Rows are points. The points of each table are mixes of a few directions, plus a little noise. How many directions does each table use, and how many do they share? Where both have some left over, give the other angles between the two spaces (their principal angles), to ten degrees, smallest first.

First:
[[ 34  -2]
 [  1   0]
 [ 10  -1]
 [-45   2]]
Second (7 x 2):
[[ -1   0]
 [ 60  31]
 [-20 -10]
 [-19 -10]
 [ -6  -3]
 [ -4  -2]
 [-11  -6]]
Directions: first 1, second 1, shared 0; angles 30

First (7 x 6):
[[ -9 -36 -15 -49 -57  37]
 [  0   1   0   2   1  -1]
 [ -2 -12  -5 -17 -19  12]
 [  0   2   0   2   2  -2]
 [  4  18   7  24  29 -18]
 [  9  39  16  51  60 -38]
 [ -3  -9  -5 -13 -15  10]]
Second:
[[-11 -28 -10  46  -9  -2]
 [ 10 -15   7  -7  12  43]
 [ 18   9 -40   4  11 -31]
 [-18  19  12  -7 -17 -33]
 [ 20  20  16  -1  48  17]
 [-22  -6  14 -37 -45   5]]
Directions: first 1, second 4, shared 1

First:
[[  4  -3  23  -5  -8  13   0 -12  18  -7 -10]
 [-21  12 -36  18   6  45 -36  31 -25  15  10]
 [ 29   6  11  -4  13   1  17   6 -16   7  -4]
 [ -9 -12  27  -9 -19  -4   1 -28  37 -18 -12]
 [-12 -11  17  -8 -14 -21   5 -25  30 -15  -5]
 [  6 -13  34 -15 -11 -29  22 -32  33 -17 -10]
 [-22  11 -49  17   8  19 -28  31 -29  13  18]
 [  7   6  -9   4  10   2   1  12 -17   8   5]
 [ 11  15 -48  12  27 -10   1  38 -56  26  20]
 [ -5  -6  17  -3 -10   4   0 -15  21 -10  -6]
 [ 14  -3  14  -7   1 -18  17  -9   4  -3  -4]]
Second (8 x 11):
[[ -5 -11  -1  -8  -3 -53  21 -17  11 -10   5]
 [ -8   5   9   6  -9  57 -27   5   9   1 -10]
 [-25  -2 -44   9   5 -36  -5  11 -15   3  21]
 [ 18  -4  34 -11  -5  -3  16 -18  18  -8 -14]
 [-38  -6  -6   5 -20  21 -29  -9  27 -12  -1]
 [ 20   8 -12   2  17 -10  12  16 -29  13   6]
 [ 27  14  14   4   9  60 -10  19 -18  15 -12]
 [ 13  -5   6  -7   4 -34  22  -7  -1  -2   1]]
Directions: first 3, second 3, shared 3

First, 10 rows:
[[-38  -9 -36  16 -37   6  27   2 -21  17   1 -12 -23  -7]
 [-34  -2 -26  21  -6  15  14   0 -11  17  12 -19 -34   4]
 [  9  24  21  -4  -4  22  -2  11 -12  -3  18  -6  29 -24]
 [-21  -1 -22  19   0  19 -18 -25  -9 -14  -6   7 -27   9]
 [ 15   6  18 -14   0  -7   8  17   2   6   7  -4  23 -11]
 [ 10 -27 -16 -18 -25 -35  12 -10  10  -6 -30  30   7   7]
 [-10  -3 -18  12   0  13 -21 -30  -4 -22 -14  20 -17   9]
 [ 37   0  60 -21  46 -30 -30  36  28   1  -5 -19  37   9]
 [  8  13  16   0   9  14 -17  -1  -5 -12   4   0  13  -8]
 [ 18  -3   2 -14  16 -16  25   2  21  15  14   7  -7  11]]
Second (10 x 14):
[[-30  -5 -13  26   9  14 -28  -9 -10  -8 -11 -15 -28  13]
 [  9  -1  14  -9  -3 -11  -3  13   2   0  -6  -3  19  -6]
 [ 45  17  23 -34   0  -8  42  12  15  15  32  17  35 -19]
 [  0 -33  -7  -3  -1 -35 -31  -9  11 -20 -50  16  -3  24]
 [ 24   4  15 -15  14  -9   7   2  14   2   9   9  12   1]
 [ 10   8 -12   4  34  14   9 -30  19   1  25  17 -35  20]
 [ -7 -11  -6   2 -10  -9  -8  -1  -2  -6 -18   3   0   3]
 [-30  30  14  23  -7  43  -2  29 -32  16  31 -49   7 -29]
 [-10 -21 -14   3 -12 -18 -15  -8  -1 -12 -32   9  -7  11]
 [-12  12 -14   4 -24  19  27   1 -16  12  20  -4  -1 -18]]
Directions: first 5, second 4, shared 4

First, 11 rows:
[[  1   0   1  -1   1   0  -1   1  -1  -1   1  -1   0   2   0   1  -3   0
   -3   0   2  -1   1   0]
 [  5  -1   8  -9   4   2   2   3  -4  -5   1  -7  -5  15  -3  -2 -15  -2
  -12   2   9  -6   5   2]
 [ 15   2  22 -24  13   4   1   8 -11 -15   4 -19 -12  41  -8  -5 -42  -5
  -36   4  25 -16  11   4]
 [ -8  -1 -14  15  -8  -4   0  -5   7   8  -2  12   8 -25   5   3  26   3
   22  -3 -15  10  -7  -3]
 [ -3   0  -4   4  -1  -1  -1  -1   2   2  -1   3   2  -7   1   1   8   1
    6   0  -4   1  -3  -1]
 [  6   0   8  -7   5   1   1   3  -4  -5   1  -6  -4  14  -3  -2 -15  -2
  -12   1   8  -6   4   1]
 [-22  -2 -32  33 -18  -7  -2 -12  16  21  -6  27  18 -59  11   8  60   8
   52  -7 -36  23 -16  -6]
 [-12  -1 -17  18  -9  -3  -1  -5   8  11  -3  14   9 -32   6   4  31   4
   27  -3 -19  13  -9  -3]
 [ 11   1  15 -16   8   4   1   5  -6  -9   3 -12  -7  28  -5  -4 -27  -4
  -23   3  17 -11   7   3]
 [ -9   0 -13  12  -6  -3   0  -5   6   7  -2  10   6 -22   4   3  22   4
   19  -3 -13   8  -6  -2]
 [ 16   1  24 -25  13   5   2   9 -11 -15   4 -21 -13  44  -8  -6 -45  -6
  -38   5  27 -17  12   5]]
Second, 8 rows:
[[-11  -1 -16  17  -9  -4  -1  -6   8  10  -3  14   9 -31   6   4  31   4
   26  -3 -18  12  -8  -3]
 [ -3   0  -4   5  -3  -1   0  -1   2   3  -1   4   3  -8   1   1   8   1
    7  -1  -5   3  -2  -1]
 [  5   0   7  -8   4   1   0   3  -4  -5   1  -7  -4  14  -3  -2 -14  -2
  -12   2   8  -6   4   2]
 [-23  -2 -32  33 -17  -7  -1 -12  16  20  -5  27  17 -59  11   8  59   8
   51  -6 -35  23 -16  -6]
 [  5   1   8  -8   4   2   0   3  -4  -5   2  -7  -4  15  -2  -1 -15  -2
  -13   1   9  -6   4   2]
 [ -2  -1  -3   3  -1  -1   0  -1   1   2   0   2   1  -5   1   0   5   1
    4  -1  -3   2  -2  -1]
 [ 13   1  19 -20  10   4   1   7  -9 -12   3 -16 -10  35  -6  -4 -35  -5
  -30   4  21 -13  10   4]
 [ 15   2  21 -22  12   5   1   8 -10 -14   4 -18 -12  40  -7  -5 -40  -5
  -34   4  24 -16  11   4]]
Directions: first 1, second 1, shared 1
